Every row gives one point. Each copy is the shape, with its points in the same order, turned, moved and blurred by noise. Say if it was mirrored as well.

Shape (6 x 2):
[[ 0.29 -0.28]
 [ 0.07  0.52]
 [ 0.13 -0.32]
 [ 0.19 -0.31]
 [-0.07 -0.09]
 [-0.25  0.57]]
Copy 1 (6 x 2):
[[ 0.03 -0.46]
 [-0.21  0.34]
 [ 0.21 -0.39]
 [ 0.16 -0.40]
 [ 0.27 -0.08]
 [-0.01  0.59]]
Copy 1 is: mirrored
Copy 2 (6 x 2):
[[-0.02 -0.52]
 [-0.03  0.36]
 [ 0.22 -0.47]
 [ 0.17 -0.51]
 [ 0.27 -0.17]
 [ 0.19  0.52]]
Copy 2 is: mirrored
Copy 3 (6 x 2):
[[ 0.42 -0.02]
 [-0.31 -0.39]
 [ 0.34  0.12]
 [ 0.38  0.08]
 [ 0.02  0.11]
 [-0.57 -0.22]]
Copy 3 is: mirrored
Copy 4 (6 x 2):
[[ 0.32 -0.08]
 [-0.42  0.28]
 [ 0.24 -0.24]
 [ 0.28 -0.19]
 [-0.07 -0.23]
 [-0.68  0.07]]
Copy 4 is: only turned

Shape (10 x 4):
[[ 0.11  0.00 -0.21 -0.33]
 [-0.40  0.03  0.12  0.15]
 [ 0.06 -0.03  0.39  0.47]
 [ 0.23 -0.19  0.28  0.10]
 [ 0.12  0.13  0.16  0.57]
 [ 0.23 -0.24 -0.29  0.25]
 [ 0.07  0.34  0.31 -0.20]
 [-0.02 -0.38  0.50 -0.44]
 [-0.44  0.36  0.26  0.16]
 [-0.10  0.29 -0.65 -0.37]]
Copy 1 (10 x 4):
[[-0.09 -0.43 -0.09  0.08]
 [-0.14  0.10  0.39 -0.12]
 [ 0.25  0.46  0.17  0.17]
 [ 0.41  0.04 -0.01  0.06]
 [ 0.06  0.53 -0.05  0.22]
 [ 0.00  0.10 -0.39 -0.12]
 [ 0.07 -0.21  0.29  0.50]
 [ 0.57 -0.42  0.38 -0.07]
 [-0.25  0.20  0.57  0.22]
 [-0.62 -0.50 -0.16  0.08]]
Copy 1 is: mirrored
Copy 2 (10 x 4):
[[-0.41  0.28 -0.03  0.13]
 [-0.17 -0.06  0.61  0.04]
 [ 0.35 -0.18  0.34 -0.16]
 [ 0.15  0.00  0.06 -0.35]
 [ 0.35 -0.34  0.28  0.02]
 [-0.19 -0.39 -0.13  0.00]
 [ 0.09  0.43  0.37  0.21]
 [-0.17  0.55  0.21 -0.56]
 [-0.01  0.11  0.83  0.20]
 [-0.75  0.16  0.10  0.59]]
Copy 2 is: only turned
Copy 3 (10 x 4):
[[-0.08 -0.01  0.22 -0.11]
 [-0.08 -0.32 -0.39 -0.39]
 [-0.02 -0.47 -0.62  0.14]
 [ 0.23 -0.22 -0.27  0.17]
 [-0.24 -0.47 -0.47  0.22]
 [-0.04 -0.56  0.26  0.18]
 [-0.12  0.33 -0.28  0.01]
 [ 0.62  0.10 -0.18 -0.24]
 [-0.40 -0.11 -0.55 -0.43]
 [-0.47  0.05  0.52 -0.24]]
Copy 3 is: mirrored

Shape (11 x 8):
[[ 0.53  0.25  0.29 -0.45  0.22  0.42  0.44  0.39]
 [ 0.21  0.04 -0.45  0.03 -0.35  0.13 -0.67 -0.31]
 [ 0.29  0.06 -0.25 -0.06 -0.08 -0.39 -0.43 -0.44]
 [ 0.21 -0.05  0.29 -0.13 -0.34  0.14  0.71 -0.65]
 [ 0.02 -0.23  0.32  0.18 -0.08  0.05  0.20 -0.01]
 [-0.17 -0.12  0.14  0.16  0.02 -0.06 -0.01 -0.45]
 [-0.37  0.03  0.29 -0.02 -0.29 -0.22  0.15 -0.14]
 [ 0.17  0.13 -0.29 -0.53  0.25  0.29  0.22  0.41]
 [ 0.00 -0.08  0.19  0.13 -0.50 -0.30  0.07 -0.30]
 [-0.17 -0.71 -0.01 -0.21 -0.18 -0.50  0.28  0.15]
 [ 0.29  0.25 -0.29 -0.07  0.28  0.19  0.46  0.60]]
Copy 1 (11 x 8):
[[ 0.02  0.32 -0.61 -0.40 -0.09  0.17 -0.36  0.35]
 [ 0.36 -0.43  0.31  0.51  0.32 -0.42 -0.43 -0.02]
 [ 0.50 -0.25  0.25  0.23  0.42 -0.18 -0.07 -0.37]
 [ 0.25  0.56  0.21  0.18  0.05  0.62 -0.65 -0.25]
 [-0.02  0.36  0.32  0.01  0.19  0.26 -0.07  0.17]
 [ 0.03  0.36  0.43  0.33  0.40  0.02 -0.10 -0.19]
 [-0.14  0.36  0.59 -0.07 -0.08  0.05 -0.17 -0.25]
 [-0.30 -0.20 -0.57 -0.19 -0.05 -0.01 -0.25  0.01]
 [ 0.24  0.09  0.67  0.10  0.02  0.16 -0.16 -0.22]
 [-0.26 -0.18  0.47 -0.24  0.18  0.64  0.14 -0.31]
 [-0.22  0.04 -0.61 -0.04 -0.30  0.09  0.12  0.16]]
Copy 1 is: only turned
Copy 2 (11 x 8):
[[-0.58  0.41 -0.35 -0.22 -0.51  0.21  0.23  0.45]
 [ 0.47 -0.40 -0.56 -0.03 -0.11  0.30 -0.71  0.08]
 [ 0.53 -0.13 -0.08 -0.05 -0.40  0.02 -0.68 -0.02]
 [-0.58 -0.50  0.14  0.20 -0.61 -0.06  0.00 -0.22]
 [-0.28 -0.17  0.20 -0.05  0.07  0.11 -0.12  0.13]
 [ 0.05 -0.30  0.16 -0.14 -0.04  0.08 -0.22 -0.29]
 [-0.26  0.02  0.17  0.17  0.10  0.03 -0.36 -0.35]
 [-0.11  0.44 -0.68 -0.10 -0.20 -0.10  0.17  0.28]
 [-0.13 -0.27  0.22  0.29 -0.11  0.07 -0.56 -0.10]
 [-0.15  0.02  0.20  0.17  0.25 -0.72 -0.35  0.19]
 [-0.02  0.48 -0.38  0.17 -0.16  0.15  0.43  0.50]]
Copy 2 is: only turned
Copy 3 (11 x 8):
[[ 0.17 -0.46 -0.08 -0.41 -0.61  0.78  0.02 -0.06]
 [ 0.10  0.65  0.08  0.24 -0.14 -0.28 -0.33 -0.57]
 [ 0.46  0.41 -0.20  0.05 -0.09 -0.34 -0.11 -0.09]
 [ 0.56 -0.62  0.01 -0.01  0.21  0.07  0.42 -0.41]
 [ 0.30 -0.27  0.13  0.17  0.23  0.32 -0.09  0.15]
 [ 0.26 -0.17  0.12 -0.03  0.36 -0.26 -0.07  0.10]
 [ 0.32 -0.17  0.48  0.26  0.07 -0.10  0.19  0.25]
 [-0.29 -0.09 -0.15  0.06 -0.69  0.48  0.10 -0.07]
 [ 0.67  0.01  0.27  0.29  0.22 -0.10  0.16  0.00]
 [ 0.30 -0.32 -0.18  0.90 -0.06  0.01  0.00  0.52]
 [-0.19  0.02 -0.20  0.05 -0.37  0.87  0.21  0.02]]
Copy 3 is: only turned

Shape (12 x 9):
[[-0.29  0.07 -0.30  0.14  0.25  0.19  0.24 -0.50 -0.29]
 [ 0.40 -0.20  0.32 -0.58  0.23  0.19  0.31 -0.16  0.27]
 [ 0.48 -0.42 -0.14  0.20  0.13 -0.07  0.15 -0.50  0.20]
 [-0.21 -0.08 -0.18  0.28  0.17  0.02  0.50 -0.14 -0.08]
 [ 0.02 -0.45 -0.05 -0.59  0.01  0.33  0.12  0.05  0.02]
 [-0.31  0.46  0.02  0.05  0.01 -0.03 -0.36  0.47  0.38]
 [ 0.33 -0.23  0.48 -0.16 -0.23  0.45  0.53 -0.07  0.19]
 [-0.61  0.26 -0.01 -0.22 -0.37 -0.19 -0.03  0.21  0.46]
 [ 0.16 -0.35 -0.41  0.38  0.36 -0.20  0.78 -0.13  0.46]
 [-0.27 -0.37  0.52 -0.16 -0.03  0.49  0.20  0.09  0.41]
 [-0.71  0.16  0.12  0.02  0.06 -0.35 -0.11  0.16 -0.22]
 [-0.54  0.14 -0.22  0.23 -0.11 -0.11  0.06  0.22 -0.38]]
Copy 1 (12 x 9):
[[-0.41 -0.05  0.31  0.32  0.00  0.09  0.04  0.19 -0.22]
 [ 0.44 -0.56 -0.32  0.14  0.25 -0.27  0.35 -0.13 -0.23]
 [ 0.30 -0.27 -0.22  0.24  0.19  0.45 -0.09  0.27 -0.61]
 [-0.13 -0.16  0.03  0.35  0.14  0.20 -0.21  0.34  0.07]
 [ 0.35 -0.73  0.10 -0.16  0.08 -0.24  0.12  0.19 -0.09]
 [ 0.43  0.39  0.29 -0.43  0.01  0.12  0.05 -0.34  0.41]
 [ 0.54 -0.29 -0.28  0.38  0.04 -0.58 -0.14  0.13 -0.21]
 [ 0.27  0.00  0.36 -0.24  0.37 -0.01 -0.35 -0.53  0.38]
 [ 0.22 -0.27 -0.35  0.58  0.57  0.60 -0.18  0.49  0.14]
 [ 0.73 -0.43  0.23  0.33 -0.17 -0.31 -0.13 -0.11  0.12]
 [-0.22 -0.08  0.38 -0.14 -0.32  0.29 -0.26 -0.39  0.36]
 [-0.25  0.11  0.31 -0.24 -0.21  0.15 -0.41  0.08  0.30]]
Copy 1 is: mirrored
Copy 2 (12 x 9):
[[-0.15 -0.32  0.26 -0.11 -0.01  0.05  0.14  0.05 -0.80]
 [-0.23 -0.38 -0.04  0.10  0.25  0.10 -0.16 -0.95  0.02]
 [ 0.17 -0.63  0.01  0.29 -0.10  0.58  0.12 -0.40 -0.24]
 [ 0.04 -0.15 -0.03  0.15  0.09 -0.01  0.34 -0.11 -0.66]
 [-0.29 -0.22 -0.33 -0.08 -0.18 -0.04 -0.30 -0.61 -0.07]
 [-0.33 -0.01  0.31 -0.05 -0.03 -0.27  0.56  0.14  0.50]
 [ 0.06 -0.51 -0.13  0.44  0.36 -0.24 -0.33 -0.62 -0.02]
 [ 0.02  0.30  0.36  0.03 -0.38 -0.53  0.28 -0.10  0.22]
 [ 0.08 -0.21 -0.10  0.63 -0.04  0.25  0.73 -0.58 -0.61]
 [ 0.09 -0.54 -0.19 -0.06  0.00 -0.63  0.05 -0.60  0.08]
 [ 0.20  0.29  0.08 -0.45  0.03 -0.23  0.32  0.22 -0.13]
 [-0.01  0.20 -0.10 -0.09 -0.04 -0.23  0.19  0.41 -0.27]]
Copy 2 is: mirrored
